Rows are points. A path goes straight from each point to the next, and from the last back to the first. The post is the endless flat space through its rows: a point in 2 columns, a line in 3, a plane in 4, and so on, so that a path can go around it. Count how often the path circles the post. Going back the other way cancels.
In the rows, zero is written as 128.

Post (1 x 2):
[[141 136]]
Path (25 x 2):
[[118 154]
 [113 128]
 [120  62]
 [166 128]
 [174 165]
 [152 116]
 [123  63]
 [167 137]
 [153 187]
 [123 145]
 [131 112]
 [138 107]
 [102 116]
 [131 189]
 [167 155]
 [149 122]
 [186 168]
 [136 193]
 [125 147]
 [147 160]
 [115 139]
 [131 145]
 [162 173]
 [156 110]
 [135  95]]
Times around: 0

Post (3 x 4):
[[144 152 166 150]
 [119 114  95 139]
 [144 110 139 143]]
Path (30 x 4):
[[117 145 134 138]
 [145 146 155 132]
 [176 182 188 138]
 [145 130 142 155]
 [136 141 192 194]
 [123 107 115 142]
 [120 130 104 129]
 [169 155 149 119]
 [151 106 123 140]
 [105 125 110 179]
 [130 121 150 159]
 [136  70 108 122]
 [152 128 123 106]
 [128 132  66 125]
 [117  83  55 152]
 [147 184 228 183]
 [124 118 123 137]
 [145 166 178 125]
 [137 144 111 130]
 [152 150 154 154]
 [128 110 128 169]
 [122  65  62 152]
 [133 117 102 165]
 [ 95 103  89 175]
 [109  86 116 157]
 [127 101 113 128]
 [178 183 181 114]
 [137 110 103 134]
 [150 122 168 169]
 [118  80 147 175]]
Times around: 5

Post (8 x 9):
[[138  98 108 143  94 134 116 124  91]
 [132 108 120 128 131 167 120 107 111]
 [ 39 162 156 192 178 104 119  66 149]
 [158 124 127 123 134 122 124 116 103]
 [147 121 127  94 100 131 128 115 111]
 [137 120  96 115 141 112 124 129 118]
 [110 107 137 146 118 152 154 131  97]
 [129  76 166  92 127  95 110 141 175]]
Path (26 x 9):
[[110  56  97 137 119  67 115 165 137]
 [ 92  99 104  79  88 121 128 134 118]
 [143 120 166  85 123 152 121 120 132]
 [159  65 102 155 129 192 129 166  87]
 [ 72 131 163 124 105  96 160 169  96]
 [121 101  88 104 162 155 101 174 162]
 [100 168 140 202 165 158 195 126 101]
 [139  99 115  61  97 152 155 113 153]
 [ 99  87 116 119 121  79 125 136 136]
 [160 112 134  43 176 155 143 156 110]
 [ 78 107 128 122 137  71 115 112 150]
 [ 82 152 134 110 134 109 136  52 171]
 [182 152 136  98 112  89 142 117 119]
 [103  89 115 175 136 186 159 142 100]
 [ 88  57 110 126 141 126 122 119 151]
 [108 106 157 162 157 133 147 125  99]
 [131 109 126 140 149 143 114 153  92]
 [118 174 134 148 178 112 102 112 160]
 [144  72  96 158 122 105 118 153 140]
 [129  58 140 112 134 109 142 147 145]
 [ 47  76 152 151 146  46 104 151 189]
 [114 102 104 160 145 137  58 111 135]
 [176 164 135 153 130 128 151 130  97]
 [103 103 148 147 124 156 158 103 136]
 [ 95  95 137 136 103 102 116  68 136]
 [ 72  97 130 162 149 103 182 151 139]]
Times around: 3
